Each row of a before or after table is a point. The points were changed in one or more steps. Then noise was added and the rows were shuffled. The steps act on columns, c1 being the first. What was done? A step turns or swaps two columns, mirrors them in a line or flattens them onto one, adds a multiple of one to another, or multiplies or shifts one. Angles are multiples of 10 degrees, from the lower column toward the higher: turns from -170 to 170, lines from 10 to 170 but not 90. Use the fewest steps. Two steps may share a column if one is a turn and the other turns, adds or multiplies; they go together, in the order done. Otherwise the lowest column goes first.
(in the rows, 128 means zero)

Before, 8 rows:
[[147 153 126]
 [130 122 123]
 [144 118 157]
 [142 106 176]
 [119 105 143]
 [124 119 129]
 [100 123 127]
 [131 109 141]]
After (8 x 3):
[[143 156 123]
 [145 121 198]
 [103 119 125]
 [135 110 162]
 [130 122 116]
 [122 103 164]
 [148 108 248]
 [125 118 130]]
Steps: turn c1 and c2 by 10 degrees; multiply c3 by 2.5

Before:
[[163 167 184 249 156 148 154  63 108]
 [104 104 109 121 140  93 149 109  81]
 [141 145 144 160 130 121  81 133 170]
 [142  83 117  89 123 104 167  64 117]
 [132  85  71 151 103  94 127  53  86]
 [113 179 175 148  85 120  64 102 135]
 [188 158 174 211 112  96 159 108 106]
 [133 121 189 144  89 159  51 151 134]
 [166 126 101 105 139 112 118  85  79]
 [134 109  56 102 106 131 187  86  90]]
After (10 x 9):
[[196 117 149 172 107  66 203 149 108]
 [135 157  82  70  92 132 158 169 107]
 [142 121 138  72 117  81 131 193 124]
 [164 117 155 203 106 166 225 193 155]
 [167 138 107 118  80  95 109 172 136]
 [107 126 124 107  83  56 142 148 143]
 [134 136 102 147  86  58 142 200 102]
 [139 124 133 183 170 116 114 122 132]
 [130 101 173 192 133 190  84 105  88]
 [115 124 138 180 136 116  94 155  88]]
Steps: flatten c2 and c3 onto the line at 120 degrees; turn c4 and c7 by 40 degrees; swap c5 and c9; multiply c6 by 2; multiply c8 by -1

Before, 13 rows:
[[162 169 141 133 140 114  90 152 119 147 138 142 155 162]
 [180 116  88 141 140 100 173 111 145 101  78 148 123 165]
 [134 130 120 126 110 160 145  99 115 168 130 142 187 167]
 [144  91 145 116  85 139  91 173  74 147 109 143 138 122]
 [ 93 140 141 142  70  90 131 166 112 145 144 133 111 132]
 [117 154 136  88  80 159 133 142 140 135 149 111 129 136]
 [142  92 120 147 120 151 176 127  70 162 137 107 112 130]
 [100 149 145 144 105 131 165 137 147 155 135 109 166 108]
 [185 171 125 154 117 157 127 112 153 163 134 136 133 156]
 [127 140  73 147  78 137  97 147 116 120 132 118 177  84]
 [103  95 152 141 117 101 150  98  82 134  76 105 101 162]
 [112  88 119  93 103 127 142 100 140 156 127 118 103 140]
 [125 166 119 124 109 130 148 114 112 168 125 146 152 118]]
After:
[[162 169 132 142 139 114  64  89 119 147 125 142 155 111]
 [126 140 160 185  76 137 169 133 115 120 191 118 178 176]
 [180 115 106 166 140 102 110 124 147 101 163 148 122  87]
 [101  95  71 167 117 101  83 136  81 133 203 104 101  85]
 [186 170 134 206 118 156  80 128 154 161  89 137 133  94]
 [112  87 131  24 102 127 105 148 140 157 120 118 102 104]
 [135 131 133 122 110 159  74 133 115 166 153 142 189  81]
 [126 165 130 116 108 132 150 147 111 168 161 147 152 130]
 [118 155 143   8  79 158 134 113 140 135  92 111 129 128]
 [142  93 139 185 121 152 172 128  68 162 218 107 112 126]
 [ 93 140 135 170  71  91 153  94 112 145 132 133 110 145]
 [144  92 103  91  86 139 133  92  74 147 204 142 138 156]
 [100 148 125 176 105 130 197 130 147 155  82 110 166 150]]
Steps: turn c3 and c11 by -120 degrees; add -1.5 times c9 to c11; multiply c4 by 3; turn c8 and c14 by 150 degrees; add 1.5 times c14 to c7

Before:
[[153  81 151 123  88 100  79 131 109 166 164 185 126  98  93 156 112 136
  169 212 117 149 134 158 131 158 109 150 130 104 128 128]
 [124  68 174 107 171  74  58  76 135 177 109 142  95  94  98  89 150  95
   99 209 186  76 119 169 212  60 162 107 173  62  67 146]
 [156 178 137  67 119  52 134 185  75 115 175 179  87  87 120 147 171 181
  107  95 190 150 128 157 152  91 131  95  85 100 116  96]
 [101 171 129 148  89 169  92  76 112 144 102 179 123  75 114  65 121 142
  182 108 101  88 134 109 165 103 107 106 169  77 104 152]
 [ 59 174  88  71 115  99 119 186 162 108 171 145 131 180  85 136 141  83
   87 175 183 156 125  69 158  43 120 183  95 171 156  76]
 [ 60 114 105 126 111  74 125 100 125 184 159 116  99 142 155 118 143 102
  103 127  79 130 130 172 123  62  78 146 166  97 147 140]
 [146 135 201  86  75  96  91  81  88 132 161 125 162  89  72 104 144 138
   94  99 112  84  92  66 175  85 119 162  99 153 137  77]
 [ 98 131 113  75  74  98  97 127  67 103  91 168 116 163 111  62 162 148
  154 110 131 125 104  63 127 159 138 114  88  94  71 136]
 [ 77 138  91 124 162 143 125 111 158 100 150 136  98 122  84 125  95 133
  189 139 155  93 207  70 166  81 143 207 169 124 133 149]
 [125 128 139 150 175 156 111 111  97 162 109 160 180  93  83  70 193 122
  173 213  86 121  95  94 217 141 141 109 145  84 115 142]
 [ 59  78 161 161 182  72  54  93 150 152 122  99  98  90 158 144 107 165
  162 166 135  97 108 167 173 123 159 104  73  68  53 147]
 [161  86 177 104 106 156  74 189 150  87 125 105 136 175 122 165 203 145
  122 122 169  62 117  96 127 137  78 120 147 174  88 137]
 [ 80 100 122 170 157 168 118 175 144 138 155 128 115  77 113  93  97  91
  106 199 138  69 141 180 178 152 116 194 143  73 119 149]]
After, 13 rows:
[[101 104 129 148  91 169  92  76 113 144 104 178 123  75 114  64 116 141
  183 109 102  90 132 103 166 105 107 104 170  76 170 151]
 [ 60 145 105 126 113  74 125 100 125 184 159 117  99 143 157 117 152 101
  103 128  79 129 131 185 123  61  78 146 166  96 113 139]
 [ 96  71 113  75  72  98  97 128  66 105  91 168 116 163 109  62 181 146
  156 110 132 123 105  42 126 159 139 116  88  93 132 139]
 [126  68 174 106 170  74  56  76 134 176 106 141  94  94  98  90 163  96
   98 209 187  75 118 180 213  62 163 107 174  65  69 146]
 [ 81 119 122 169 155 167 118 174 145 140 156 129 116  76 112  94  78  91
  105 197 137  68 143 198 178 154 117 194 142  73 100 150]
 [ 61 157  89  72 115  98 117 186 161 107 171 146 130 179  84 137 151  82
   89 174 183 156 124  52 161  44 121 182  96 172 175  77]
 [155 117 136  67 119  53 135 185  75 114 174 179  87  85 118 148 197 181
  108  95 188 153 127 166 151  92 132  95  84 100 178  95]
 [125 115 137 150 176 156 110 111  97 162 110 161 181  92  84  71 230 123
  176 214  85 120  94  83 217 142 142 109 146  84 127 142]
 [154 127 151 122  87 100  80 131 107 166 164 187 126  99  91 156 102 138
  168 212 117 147 134 167 133 159 109 150 129 105  81 128]
 [ 80 132  91 123 162 141 127 110 158 100 149 135  97 123  84 125  74 134
  188 140 154  92 208  52 168  82 144 207 170 121 139 150]
 [160  89 177 103 106 155  75 191 151  88 125 104 135 175 122 165 248 146
  121 122 169  62 117  86 128 137  80 119 146 173  85 138]
 [147 137 201  86  75  98  91  79  88 132 162 125 162  88  72 104 154 138
   95  98 113  84  93  46 176  85 119 162  99 154 134  76]
 [ 59  52 162 160 180  73  55  93 151 152 122  99  98  89 158 143  94 165
  163 166 133  97 108 176 174 123 160 103  73  67  78 146]]
Steps: swap c2 and c31; multiply c17 by 1.6; multiply c24 by 1.3

Before (10 x 64):
[[184 129 102 110 147 174 159 143 153 153 144 115 146 146  98 133 120 125
  192 109 121 143 145  98 132 117 125 113 145 163 118 132 136 134 134 143
  117  98 134 137 129 110 117 118 112 101 113 107 176 157 124 118 107 162
  155 159 114 131 131 145 133 125 123 128]
 [112  61 116 139 137 160 108 122 153 127 147 104 120 159 106  99 104 163
  113 138 133  88 145 142 119 121  91 117 131 137 141  96 145 147 157 128
  119 146 125 142 150 144 111 114 187 105 117 120 127 121 106 183 186 100
  112 116 133 143 118 140 181 119 136 159]
 [149 142 125 119 124 172  95 176 122 148 150 112 109 127 148 157 107 117
  165  98 124 144 101  99 123 112  91 116 144 133 149  91 126 139 117 127
  167 142 138 103 138 111 143 108 193 126 138  95 112 141 121 117 112  95
  139 131 114 151 116 136 105 124 128 121]
 [104 131 134 110 170  44 104 131 183 125 148 144 130 152 123  96 153 113
  116  98 122 126 138 101 133 115 101 115 117 165 130 128 141 134 107 119
  124 167 114 129 148 106 110 143 106 105 131 126 157 125 126 137 108 159
  141 127 125 161 116 104 135 142 125 129]
 [132 122 124 138 175 171 145 155 134 156 133 115 136  50  99  99 110 129
  117 136 132 144 142 104 124 113  86  92 136 124 120 134 121 130 155 121
  137 147 131 154 136 118 130 169 139 120 120  92  98 111  71 131  94 162
  153 147 110 119 115 142 136 131 122 143]
 [112 141 130 119 131 140 119 131 120 159 132 111 118 109 110 114 105 132
  130 127 142 135 140 126 188 167 125  63 124  69 145  99 158 144 105 132
  125 164 107 107 142 128 118 114 121 166 124 102 111 109 123 150 102 108
  151 121 118 107 168 108 163 114 100 147]
 [118  76  76 154 124 176 128 139 125 142 134 125 112 118  94 115 115 130
  182  73 183 149 101 100 160 124 162 119 130 102 153 132 126 120 120 135
  135 117 122 129 147 103 112 162 164  86 120  77 140 155 129 124 120 154
  111 145 123 159 122 149 133 148 138 137]
 [125 122 103 110 128 104 141 135 138 134 112 119 155 167  94 147 129 165
  153 152 129 137 142 100 117 100  91 117 133 114  96 139 153 154  39 115
  119 151 123 141  86 208 109 115 133 147 156 143 102 156 129 191 127 144
  163 158 113 157 134 132 180 125 118 144]
 [178 127 132 124 115  45  99 128 145 165 149 124 127 163 175 132 116 126
  112 164 167 140 144 171 107 127  81  98 117 137 118  91 123 121 160 121
  110 144 131 159  43 113 123 135 129  91 142 138 153 105 126 129 145 157
   87 117 130 161 131 149 170 143 105 136]
 [117 128 122 159 117 170 109 129 125 206  70 204 115 159 117 126 110 119
  125 156 133 141 132 127 106 127 115  97 151 121 133 123 126 131 147 184
  122  70  96 148 150 126 117 120 104  97 137 124 198 154 111 147  94  83
  109 117 138 136 149 153 181 110 137 131]]
After (10 x 64):
[[110  65 117 137 136 101 110 121 155 128 151 144 119 159 110 102 103 163
  114 139 131  88 146 142 116 118  92 116 132 136 143  91 145 146  97 128
  115 143 123 145 151 144 111 114 186 109 117 118 140 122 104 226 181  98
  115  95 134 141 119 127 181 118 132 162]
 [185 128 104 108 150  65 159 140 156 148 140 117 148 145 101 132 117 139
  193 109 119 138 147  96 135 113 127 106 146 165 120 128 134 130 110 140
  118 100 138 138 131 105 117 113 113 102 113 111  97 159 130 143 107 158
  155 207 110 131 130 141 136 126 125 131]
 [120  81  76 153 122  77 129 138 125 145 133 127 111 116  91 114 115 128
  182  76 184 149 103 106 161 122 161 124 130 100 153 128 128 123 129 141
  132 112 123 131 150 101 112 162 164  85 121  77 130 153 128 106 116 152
  110 176 120 158 121 153 133 150 140 138]
 [110 141 134 116 132 122 121 130 121 161 132 122 119 110 113 117 104 146
  131 123 142 135 140 129 186 166 128  61 124  70 141  99 160 143 158 133
  126 162 105 107 145 129 124 119 122 171 126  99 146 109 120 118 104 106
  154 112 121 104 167 118 166 114 101 150]
 [121 128 115 155 118  68 106 131 127 206  71 159 116 161 113 126 110  60
  124 156 134 140 132 124 108 130 115  96 151 121 135 126 125 130  96 182
  124  65  94 150 150 129 115 119  99 102 139 122  78 153 113 194  92  83
  109  98 139 137 152 150 181 115 139 127]
 [149 141 125 124 128  92  96 177 119 142 150 111 109 125 147 157 104 138
  165  99 123 142 101 103 127 115  93 115 151 127 146  90 122 141 136 124
  164 141 138 109 140 112 145 109 189 129 138  98 158 139 125 114 107  96
  137 133 113 151 115 140 102 125 124 121]
 [105 135 134 110 165 192 105 132 182 127 147 120 133 153 123  95 153 105
  116 102 117 126 135  95 132 117 101 119 120 166 131 128 143 132 152 114
  129 167 111 131 147 107 111 136 109 106 133 124  69 120 125 174 117 162
  143 127 126 159 114 118 139 141 124 132]
 [181 131 134 121 113 202 104 121 149 167 149 121 130 165 176 133 115 127
  114 161 171 144 148 169 109 125  74  96 116 136 115  91 126 118  93 127
  112 143 127 159  40 113 123 133 136  94 142 136  80 105 126 178 144 159
   90 102 132 163 135 137 171 143 104 137]
 [127 122 103 114 123 159 141 139 139 132 112 156 156 165 100 148 131 154
  155 153 131 136 142  95 122  98  95 120 135 111 101 140 152 151 208 115
  120 146 122 149  84 208 107 114 129 147 151 147 142 158 127 246 130 146
  162 197 114 159 136 160 181 128 119 143]
 [132 120 118 136 178  99 145 159 136 161 135 127 137  48 102  97 110 145
  121 137 129 141 144 107 126 111  87  96 138 120 121 136 122 126 101 119
  137 145 133 156 132 117 136 170 141 122 122  90 171 109  72  13  96 164
  150 174 109 115 118 136 139 135 120 146]]
Steps: turn c6 and c49 by 160 degrees; turn c12 and c18 by -60 degrees; add 1.5 times c14 to c52; mirror c35 and c60 in the line at 100 degrees; multiply c56 by 2.5
